Each wall is flat, endless, passes through zero and stands at right angles to its row. A trip goes straight from one point to another. Which walls does it cross, in order?

Walls:
(1): [1.7 0.8]
(2): [-1.3 -3.4]
(3): [-0.2 -5.6]
(4): [ 4.5 -3.5]
(5): [ 2.7 -1.2]
(6): [-2.4 -2.9]
Trips:
[ 1.7 -2.2] to [ 6.9 -4.8] => 6
[-8.1  5.3] to [-6.1 -3.0] => 2, 3
[ 6.2 -4.6] to [-0.8 -0.7] => 6, 1, 5, 4
[ 3.8 -1.0] to [ 4.4 -0.9] => none
[ 2.1 -5.9] to [-1.5  0.2] => 5, 4, 3

Walls:
(1): [ 3.3 -5.0  4.4 -6.0 -5.5 -2.3  0.7  1.4 -1.8 -3.0  0.1]
(2): [ 4.6  0.0  5.7  0.4 -3.4 -0.3 -2.8 -2.3  7.0  6.9 -1.4]
(3): [-3.1 -5.2 -1.6  1.2 -2.1 -5.2  1.4 -1.3 -1.2 -4.3 -4.9]
(4): [-3.5  0.9  4.8 -0.2 -0.9 -1.5  0.6  0.0  4.7 -3.7 -6.4]
(5): [ 1.0 -4.9 -2.8 -9.2  0.4 -6.6  0.4 -1.2 -3.0 -0.7 -2.6]
(6): [-2.1  3.6 -1.8  4.5  1.5 -0.7 -1.0 -3.0 -2.0 -1.3 -0.6]
(7): [-2.5  0.9 -9.2 -0.8 -0.2 -0.4  4.1  8.2 -5.1  0.9 -4.9]
Trips:
[-1.5  1.3 -0.4 -1.9  5.2  0.9  2.5 -0.6  6.4 -3.5 -6.4] to [ 5.9 -5.3  0.3  4.2 -1.5  0.5 -4.7 -3.7 -7.0  5.3 -2.9] => 2, 7, 4, 1
[ 1.1 -2.2  1.3 -4.8  3.2 -3.3  6.1  2.2 -5.7 -1.5 -0.1] to [  3.0 -10.4   0.2   2.0   1.1  -2.5   2.6   1.9  -2.5  -2.5  -5.2] => 4
[ 0.1 -1.6  2.9 -1.3 -1.8 -1.5 -0.9 -5.1 -2.7  2.7 -6.1] to [-9.4 -4.8 -0.4 -2.9  0.5  0.4  1.0 -2.3 -8.9  2.1 -0.9] => 7, 2, 4
[-1.4  0.2  1.3  6.0  2.1 -5.7 -0.8 -4.3  5.6 -2.6 -7.4] to [ 5.5  0.4  3.7  8.9 -3.0  0.5 -4.6  0.0  2.2  1.6  3.8] => 3, 4
